Each wall is flat, endless, passes through zero and stands at right angles to its row. A trip goes straight from one point to another. Which walls does it cross, in order?

Walls:
(1): [ 11 -23   1]
(2): [  9 -11   5]
(3): [-9 22 17]
(4): [ -5 -12  -7]
(5): [-24  -2 -49]
(6): [  5   3 -21]
Trips:
[ 21  31 -18] to [45 11  2] -> 5, 2, 3, 1
[  5  -7 -21] to [-13  -5 -28] -> 2, 1
[-41  -9  -4] to [  9   2 -16] -> 3, 6, 1

Walls:
(1): [ 47 -30  37 -14  38   4  43   4 -16 -29  38 -14]
(2): [ -7   1  33  -1   3  33  -7  -2  -2   3   2 -29]
(3): [-18   6 -23 -18   3 -19 -12  -9 -11  19   6  -7]
(4): [ 18  49 -15   6   2   6   5   7  26  52 -25  -5]
(5): [ 32  -9 -10  36  -5 -24   2  -5 -29  42 -30  -3]
(6): [-16 -24  -3  12 -17 -35  -5   1 -20 -19   4   1]
Trips:
[  4  23 -32   1  29   6 -22  10  10 -26 -29  14] to [  6  17  -5   7  45  18  14  19 -27  -5  -1  26] -> 3, 1, 5
[ 34  11   8   4 -11   3  -1   1  -3  17  -6 -56] to [-53  -3  43  15 -24   3 -32   3  -6   8  34  -3] -> 3, 1, 6, 4, 5
[-26 -17   3 -26  -3   8 -13  -8  12  28 -10  -2] to [ -2 -28 -16   5  -6   2 -11  39  -4 -12 -11 -10] -> 4, 6, 5, 2, 3
[ 24   5  -6   8 -17 -60  40 -14  10 -15 -12  18] to [ -3  37 -15 -11 -29   3 -20  30   2  34  12   1] -> 3, 1, 6
[ 16 -10 -12  -8 -14   4  18  -2  -9  -4   5  18] to [ 18  19 -12  25   4 -13 -13  55   5 -14 -21 -29] -> 4, 1
[ 16 -49  34  18   3  14 -10 -40 -17   8 -27 -19] to [ 30 -30  -2  20 -22  -5   3  19  50 -21   1  16] -> 2, 5

Walls:
(1): [ -2 -15 -11   8 -31  33 -13   2  -8  19  -8  -1 -15   1  32   8 -32 -33
  17 -24   1 -30   0 -14 -25  -1  37   7  -4 -31  -3   4   3  24   3  -2
  22  24   9 -35  11  22  -5  -2  49 -26 -30 -18]
(2): [-17  28   6  31  -2   8   1   8 -16   8  -5  16  14  -2  28  15  10  -4
  -3 -16  -6 -17   5  15  -8  11  -6  42  -1  -2 -14   1  15  25   0 -24
 -13   6   3  -7 -20   9  -5 -20   1   2  -2 -22]
(3): [ 16  -4  -4  16  -7 -19   9  14   3 -22   2 -19 -15 -21  21  -4  25  17
  -2 -20 -28  15   3  -9   6  -4 -27 -30   6 -10  13  10   4  14  -2  -9
  -1   8 -21  21  21  18   2  15  29  -3  13  10]
(4): [-16 -40  -4 -17 -13 -27  18 -10 -27  39  11   3 -26  10   7   2  -2   2
  -2  28  36 -14   9  15 -24  28 -22  29   7  20 -22  22 -21 -19  -4  19
  -7 -30 -13  26   9  27   1  28  16  11  13  14]
(5): [-32 -29  -1 -13  32 -21  13  16 -15 -25  -9  12   7  24   6  -4   6 -10
 -23  -4 -16  -6   7   0  -6   6 -16  13  14 -14 -11 -31   6   2  -8 -21
  -5 -14 -26   8   1  -1  12 -21 -24  17  16 -12]
(6): [-16   0 -23  -2 -20  -3 -25   0 -16 -31  12 -19  -1  36   7  32   5  -8
 -15   0 -14  30  -4 -15   1  13 -13  12   3 -16  12  -7  32  -5  -8 -10
 -10 -15   1  14  -3 -13  -5 -14  17   4 -27 -19]
(7): [ 12  38   2  13 -34 -12  -6   5  11  -5 -15 -49  20   5  10   7 -53  12
  -4  12  -7  -2  10  -1  -9   2 -15  10   5  37   9 -21   2   8  -6  -8
  -4   5   5   3   2 -22 -26 -52  13  -6 -20  -5]
(8): [ -1  31 -29 -21 -15  37   0  -1 -10  14 -25  -1  28  20  -1 -12   5  40
 -31  20  -3   6  30  -1  16 -22  15   7  -9  21  17 -15  -2   3 -27 -13
 -12 -11  -6  -4   4   7   9  34 -14   6  10  -9]
(9): [ 27  -8 -36  27 -20 -14 -16 -14  18   6  14   3  19   0 -13  34  30   8
  28 -16 -22  22  48  26 -12   1 -18 -12  21  -7  -5 -10 -10 -23   1 -15
  -1  -6   6  -7  13  18   5   0  -7   6  22  10]
(10): [ -8  -8  -9  -2  -8  11  13  -6 -15 -33  13 -11  12 -14  -1 -12 -10  -1
  -6 -10  21 -13  -6 -12  -5  -6  -8  19  32  -7  18 -24   4 -30  -1  10
 -21   7  17  16  54  23  -4  -8 -28  27  -5   9]
(11): [-11 -30  37   0  -4  43   6  14  19  -3  14  -3  54  -7  18 -18  27 -25
  -6 -12 -21  -2 -12   3 -13   2 -24  15 -14 -29 -19 -31   2  -9 -19  -1
  13  -9  -5 -29 -11  -4 -11 -17 -14   8 -28  -6]
Trips:
[ -5  16   1  16  11   3   9 -19   5  -5 -21 -14  24  45  12 -10 -19  11
   9 -13  15 -11   2  30  -5  -2 -20  -2   2 -18 -23  -7 -13  -6   3   3
  -8  -3  -1 -31 -12 -34  27  21   0 -13   1 -33] to [  2 -28  -4  39 -18  18   7 -25  16  24   5  -3  -4  26  -3 -20  19  14
  20 -23  30 -16  -2  20 -22 -17  18  21  19 -15  14  60  10 -18  -2  10
  12   0   3  22 -13 -23  -7  -7  10   6  -7  -7] -> 5, 4, 7, 8, 11
[ 25  -5  -1  -2  23  15   2 -32   0   1 -32  11  33   8  22  -8  16   8
  16  11  -3 -22  15   0  20 -17   8  14 -33   3 -21  18 -22 -26  25  20
  -8 -24  21  17   4   6  -9  16 -27 -21   1  49] to [ -2 -16   6 -27  27 -14  -1  -7  11 -26 -24 -30  13 -22  -6  -6  -4  -5
 -25  32 -13 -15  19  -3 -17  18 -16   0  12  -5   2  -3 -25  34  10  37
   1   7 -17  -9  -7 -23   4  -4 -28  29  -5  13] -> 9, 5, 7, 8
